Each row is a point. To make a cloud, some directions were put in groups of two or more. Within a group, all points are equally far from the middle, so they leave a hole (a ring in 2 directions, a hollow ball in 3). The other directions are filled evenly. Then the cloud was stretched, turned, moved and blurred a little. Count the holes, and give their numbers of directions, smallest first.

Cloud:
[[ 60 -26]
 [ 34 -44]
 [-22   4]
 [-31  26]
 [ 20 -38]
 [ 45 -44]
 [-19  -2]
 [ 60 -21]
 [ 48 -43]
 [ 12  53]
 [ 55 -38]
 [ 47  17]
 [  6  55]
 [ 53   7]]
Holes: 1 (2)

Cloud, 21 rows:
[[ 43 -15 -32]
 [ 42 -11  45]
 [ 33   8  49]
 [ 57   4  21]
 [ 28   5  51]
 [ 16 -30  -6]
 [  9  39   3]
 [ 60   9 -17]
 [ -2  36 -37]
 [ 47   8  38]
 [ -7   4 -42]
 [ 46  38  -9]
 [ 34  14  45]
 [ -9  20   3]
 [ 16 -12  48]
 [ 31 -14  50]
 [ 42  41 -43]
 [  5  40 -45]
 [ 38 -23 -19]
 [  5 -25  19]
 [-13   7   4]]
Holes: 1 (3)

Cloud (21 x 3):
[[-39 -14  18]
 [-30  11 -24]
 [ 47  16 -10]
 [ 49  29  12]
 [-15  17 -42]
 [  3  16  43]
 [  1  -9  40]
 [  3  35  31]
 [ 29  -4  17]
 [-18  34  -4]
 [ 17  57  -7]
 [ 34  57   4]
 [ 24  43  28]
 [ 37  60  -6]
 [  8 -17  27]
 [ 40  55   9]
 [-22 -25 -25]
 [ -1  40 -35]
 [ -1 -23 -22]
 [ 40  38 -41]
 [ 42  15  16]]
Holes: 1 (3)

Cloud, 30 rows:
[[ -5 -23  19  39]
 [-10  47  27  23]
 [  5  43  43   3]
 [-23 -29  25  19]
 [-15  27   4  39]
 [ -7 -33  16  31]
 [-11   0  -7 -60]
 [ 47  26  22   7]
 [  4 -21  20  40]
 [ 35  49   6 -29]
 [  1 -22  19  38]
 [  2  44 -24 -37]
 [-57  12   8 -12]
 [-40  15 -24 -41]
 [ -8  29 -10  32]
 [ 11 -41   4  13]
 [ 37 -19  17 -13]
 [-21 -19 -14 -49]
 [  1  42  16 -51]
 [-16 -24  28 -19]
 [-58  -8  -6  -4]
 [-37 -26  14  22]
 [ 29 -10  29 -23]
 [-32  10 -14  31]
 [ 46 -12  -1 -13]
 [ 22  50  -4   9]
 [-22  24 -27 -50]
 [-34  40  27   9]
 [-50  -6  -7 -33]
 [ 11   6  46 -11]]
Holes: 1 (4)

Cloud:
[[-23   4  15  -7]
 [ 17  34 -16  29]
 [ -4 -31 -60  -2]
 [-12  16  -4 -20]
 [  9   0 -11 -34]
 [  7  44  -5   9]
 [-27   3 -34  -2]
 [-22 -12 -19  37]
 [  8  17 -23  44]
 [ -6 -36   0  -1]
 [  8  33 -28  19]
 [ 26   0   9  37]
 [ 33 -15   1  24]
 [-23 -16  -3  37]
 [ 20   1  20  -2]
 [  8  36 -25   9]
 [  5 -39 -38  19]
 [ 11  10 -27  42]
 [-18  31  -5  -8]
 [ 22  27  -9  -5]
 [ 24 -38 -52  15]
 [-31  13 -27  29]
 [ 33   8  11  15]
 [-23  21 -29  -2]
 [-14   3  -4 -23]
 [  6  17  22  -6]]
Holes: 1 (3)
